Each point is reached from the start by the listed moves, each made once or not at all, plus a little noise. Is the number of moves made odd or even? Then give how often each move was made.

Moves:
(1): [60,-15,2]
(2): [26,25,-48]
Start: [-4,-7,3]
Points:
[59,-22,8] -> odd (1, 0)
[25,20,-41] -> odd (0, 1)
[-2,-5,3] -> even (0, 0)

Moves:
(1): [23,14,8,-2,9,3]
(2): [-16,24,2,-1,2,2]
(3): [-15,-7,32,11,7,-4]
(4): [0,10,-13,39,8,-1]
Start: [2,17,3,-4,10,0]
Points:
[11,35,31,44,34,-1] -> odd (1, 0, 1, 1)
[25,43,-1,33,27,3] -> even (1, 0, 0, 1)
[-7,60,32,43,37,3] -> even (1, 1, 1, 1)
[-12,11,35,7,17,-4] -> odd (0, 0, 1, 0)

Moves:
(1): [23,-6,-2,-10,2,-2,8,-15,-5,11]
(2): [9,22,-4,27,0,-2,-5,-4,10,6]
(3): [-2,5,22,-8,-13,5,-18,1,4,-13]
(4): [-3,-16,6,25,-15,8,0,-16,-10,-6]
(5): [-12,-1,14,8,30,11,-12,-21,-10,-2]
(6): [-1,9,-14,-9,2,33,-5,-6,9,-11]
(7): [6,9,16,7,-1,-2,36,-9,11,-15]
(8): [16,-3,3,8,3,3,6,23,-8,-12]
Start: [-15,2,-1,21,19,-24,-10,22,6,2]
Points:
[-11,-17,20,59,37,-5,-16,10,-22,-15] -> odd (0, 0, 0, 1, 1, 0, 0, 1)
[-17,9,30,32,-5,14,3,-11,20,-44] -> even (0, 0, 1, 1, 0, 1, 1, 0)
[-10,1,60,59,23,0,3,1,-6,-44] -> odd (0, 0, 1, 1, 1, 0, 1, 1)
[-21,15,9,3,8,15,-33,15,23,-25] -> even (0, 0, 1, 0, 0, 1, 0, 0)
[19,-14,-5,34,11,19,-1,10,-9,-16] -> even (1, 0, 0, 1, 0, 1, 0, 1)

Moves:
(1): [8,6,-4,3,-1,-2,12,-5,14,-2,5,-9,12]
(2): [-10,18,4,-5,0,4,-12,-5,8,-6,3,9,11]
(3): [10,-10,7,-10,-4,-3,1,-10,6,3,12,-12,1]
(4): [5,7,14,15,-5,9,-8,-14,-11,7,16,0,13]
(5): [7,-7,8,1,15,-7,-13,-1,-9,11,-3,-2,2]
(6): [12,13,17,-9,14,24,14,15,-13,2,2,5,1]
(7): [-1,7,14,9,16,0,6,-3,-1,-15,-6,-12,-14]
(8): [3,-2,5,-3,0,-19,25,13,10,-13,8,15,-12]
(9): [-16,-10,6,4,22,7,7,-10,15,-1,-8,1,-1]
(10): [-8,4,-2,-4,3,-4,7,-6,0,18,4,3,5]
(11): [4,8,-12,-3,1,-1,5,4,-6,-8,17,-1,1]
Start: [14,2,0,0,4,1,-1,-12,4,0,2,-2,11]
Points:
[28,19,7,-22,17,-30,25,-24,28,6,51,3,30] -> odd (1, 1, 1, 0, 1, 0, 0, 1, 0, 1, 1)
[16,33,33,17,53,33,41,-28,2,1,30,-17,28] -> odd (1, 0, 0, 1, 0, 1, 1, 0, 1, 1, 1)
[19,18,47,0,49,13,55,-25,4,-6,49,-2,5] -> even (0, 0, 1, 1, 0, 1, 1, 1, 1, 1, 1)
[-4,6,38,8,60,-13,13,-19,29,-25,-5,9,-2] -> odd (0, 1, 0, 0, 1, 0, 1, 1, 1, 0, 0)

Moves:
(1): [23,-3,-1,-1,-5,-4,4,-3,6,4,2,4,-6,6,10,6,-15,0]
(2): [5,19,0,14,8,7,-8,19,-11,3,1,-2,12,0,-2,0,2,-4]
(3): [2,-10,17,-3,2,-9,13,-5,-7,16,-4,3,11,17,28,-1,-2,4]
(4): [2,-11,2,19,-7,-2,0,0,-2,8,5,-5,2,-14,-8,-3,-2,-7]
(5): [9,-2,-4,15,20,-3,14,-2,4,5,2,-10,-12,9,-7,0,3,10]
(6): [-3,-8,-6,0,-3,22,-3,-3,7,17,-1,4,7,-8,-2,0,0,14]
(7): [2,6,5,-5,-5,13,14,9,-5,-8,-7,-9,6,-10,-5,4,-9,9]
(8): [1,-24,-3,-14,-1,-2,-9,18,-1,3,20,7,7,-10,-2,-9,7,-6]
(9): [0,6,-4,5,1,-2,-2,2,22,3,0,-5,13,5,-6,10,3,-4]
(10): [-4,10,-4,-14,-9,-15,3,2,0,24,-6,-2,-4,-4,1,-3,0,-3]
(11): [-5,-5,-3,-5,-18,0,12,1,-19,-6,18,7,10,9,-9,3,4,4]
(12): [-2,-6,-2,7,4,-8,7,4,6,6,-11,16,-4,3,-5,5,-11,9]
(13): [0,-6,-14,-7,8,-1,6,-3,-8,11,-9,-8,21,-3,-2,8,-6,-2]
(14): [-4,-1,-4,7,-1,3,4,15,-7,0,3,0,-9,16,-2,-13,-8,-13]
(15): [-13,-1,-9,2,0,-5,8,0,1,-2,5,-5,8,-6,17,-1,-14,8]
(16): [-11,2,8,1,-2,2,-7,12,-13,4,3,-4,-5,9,7,13,-5,-3]
(17): [2,1,-8,-5,-15,-2,1,3,-2,-17,-18,1,-7,-3,13,9,26,4]
(18): [1,-4,5,-3,-9,-2,-8,-10,-1,-4,4,-11,1,2,-10,-12,-5,21]
Start: [-8,-3,-6,-13,12,-2,2,-13,5,3,-12,17,-15,-9,7,-1,8,-10]
Points:
[-11,16,-15,-14,9,11,-5,5,1,47,-17,17,1,-21,3,-3,10,-3] -> odd (0, 1, 0, 0, 0, 1, 0, 0, 0, 1, 0, 0, 0, 0, 0, 0, 0, 0)
[-19,-26,-27,-17,-23,8,60,23,-14,31,-30,20,30,23,50,43,-29,20] -> even (1, 0, 1, 0, 0, 1, 1, 0, 1, 0, 1, 1, 1, 1, 1, 1, 1, 0)
[-10,-43,1,-16,-14,-2,11,23,-28,42,26,35,28,12,41,5,-33,38] -> even (1, 1, 1, 0, 0, 1, 0, 1, 0, 0, 1, 1, 0, 0, 1, 1, 0, 1)
[-28,-35,-46,-26,-15,-4,34,21,-12,28,13,18,-14,-6,16,-14,27,7] -> even (0, 0, 0, 0, 1, 1, 0, 1, 0, 1, 1, 0, 0, 1, 1, 0, 1, 0)

Moves:
(1): [-2,6,-13,4,2,0,9,-3,-7,4,-3,11,1,-6,2,-14,-6,-7,-1,-4,-3,6,3,-6,2,7,-8]
(2): [-2,7,-3,-2,-7,0,1,3,-2,5,2,-7,2,0,5,0,-5,-3,-1,-1,0,2,3,-2,-6,0,1]
(3): [-4,4,6,-3,-2,-4,1,-2,5,-5,-6,1,15,2,-2,-9,-7,1,-7,-2,-3,0,-2,1,-2,3,0]
(4): [-1,-15,-1,0,0,0,-3,-5,-6,3,-3,1,-1,-8,0,-2,-3,2,2,4,6,5,0,-2,-3,2,-5]
(5): [9,-1,-5,-2,11,-4,1,8,-10,11,0,7,-3,-2,1,12,5,5,-13,5,-1,9,10,-5,5,-3,2]
(6): [0,4,2,1,-1,6,0,-5,-5,3,-2,7,-6,-2,4,-8,6,-3,-1,3,-3,2,4,2,5,-4,0]
(7): [-1,4,3,-3,1,-1,0,1,-8,-8,9,0,-1,0,0,5,5,2,-2,-5,-5,1,7,2,-3,-2,-3]
(8): [-1,6,6,3,-8,-2,2,-1,4,7,-7,0,1,8,-4,1,4,-1,-3,7,9,0,-7,5,-3,3,-5]
(9): [-2,7,0,4,-6,7,0,-10,5,9,7,5,10,8,1,-5,4,0,1,-12,0,2,4,1,-1,0,-2]
(10): [-4,-13,0,7,-3,1,-4,-2,-2,10,13,-4,4,1,-1,-11,-1,2,-1,2,-2,-2,-2,-4,-4,-3,-2]
(11): [-2,-5,-1,-10,5,4,8,-8,-13,-8,9,-5,5,5,0,-3,3,-2,4,-5,3,-1,-6,-7,5,1,2]
(12): [-1,6,5,4,6,-8,5,-4,-1,11,-8,4,13,4,7,-12,-3,2,3,2,2,2,-2,7,-1,-3,-5]
(13): [-7,-1,4,-4,9,3,7,-8,3,1,0,4,-1,-5,-1,0,5,-1,-11,2,6,2,-5,0,-6,-3,-1]
(14): [-8,-2,-3,-1,-2,-4,9,-4,0,-4,11,4,0,4,5,-7,7,-3,10,6,3,-4,2,11,4,-3,1]
(15): [-2,-3,1,4,4,11,4,10,7,6,5,-6,0,4,6,9,1,9,7,8,12,2,1,-7,-4,5,8]
(16): [-2,-6,8,-3,6,6,6,-3,8,2,-5,-1,5,4,5,0,-5,-7,7,4,-2,-2,3,1,0,3,5]
(17): [4,2,4,4,-3,-3,-4,-3,-3,1,3,4,5,2,2,0,-3,1,-5,-2,8,-3,-3,-2,2,4,1]
(18): [11,0,-6,-3,-4,-5,9,-6,-3,-4,13,-6,-2,1,0,-3,-3,3,8,-7,-6,-4,-1,1,12,2,-6]
(19): [5,-9,2,-4,2,-1,2,-1,6,3,-7,-3,-1,-1,-7,-7,-1,4,8,-5,-2,-7,-1,3,-7,-4,3]
(20): [1,1,-2,1,2,3,-1,-5,-6,2,11,8,1,-1,2,-2,-8,7,7,0,-1,-6,7,7,9,1,3]
(21): [-3,5,3,-2,-2,0,0,-4,0,8,-1,3,-9,2,2,-8,-6,-4,0,-5,1,2,-1,-7,6,-1,5]
(22): [3,2,-1,0,-1,1,11,-3,1,-1,4,5,8,1,-8,1,9,4,4,4,-6,-2,-2,-11,5,-8,4]
(23): [2,-7,4,2,-1,-8,-3,2,-5,5,-8,2,5,-10,-1,8,1,0,2,-2,8,-2,0,7,2,14,2]
(24): [8,11,-1,0,2,-2,2,-1,-7,0,-4,1,5,-2,-1,6,3,-6,-5,4,1,14,6,6,-1,6,-3]
Start: [-5,-4,-10,5,-9,-10,5,-2,-3,0,2,-3,1,1,-15,3,9,-4,10,0,-5,5,0,-4,7,-7,-3]
Points:
[2,-23,20,5,-11,-16,42,-27,0,34,7,-9,50,23,-15,-32,-2,8,35,-3,17,-11,-22,-16,18,9,8] -> odd (0, 0, 1, 0, 0, 0, 0, 1, 0, 1, 1, 1, 0, 0, 1, 1, 1, 1, 1, 0, 1, 1, 1, 0)
[0,-17,-3,7,-1,-14,25,-31,-41,40,34,-4,28,-6,6,-14,-9,7,19,0,35,17,-2,-8,18,18,-4] -> odd (0, 1, 0, 1, 0, 0, 0, 0, 0, 1, 1, 1, 1, 0, 1, 0, 1, 1, 0, 1, 1, 0, 1, 1)
[-10,-17,-8,9,-4,-10,40,-31,-27,60,29,23,35,0,13,-51,-10,9,37,-10,0,12,37,6,21,6,-5] -> even (1, 1, 1, 1, 1, 1, 1, 0, 1, 1, 0, 1, 0, 1, 1, 1, 0, 1, 1, 1, 1, 0, 1, 0)
[18,8,-22,-2,1,-18,54,-22,-25,12,24,24,16,6,-20,-5,18,-2,29,8,-18,10,28,10,30,-5,-13] -> odd (1, 0, 0, 0, 1, 0, 1, 1, 0, 0, 0, 0, 0, 1, 0, 1, 0, 1, 1, 1, 0, 1, 0, 1)
[0,-23,9,8,3,-4,34,-31,-1,48,8,-2,17,7,-7,-26,-9,7,31,16,20,11,-1,6,5,1,-7] -> even (0, 0, 0, 1, 0, 0, 0, 1, 0, 1, 0, 1, 1, 0, 1, 1, 0, 1, 1, 1, 1, 0, 0, 1)
[-10,-9,-4,16,9,-2,20,-13,-18,22,11,19,24,0,8,-13,-14,6,27,7,13,11,18,-4,8,10,-6] -> even (1, 0, 0, 1, 0, 0, 1, 0, 0, 0, 0, 1, 0, 0, 1, 1, 1, 0, 0, 1, 0, 0, 0, 0)
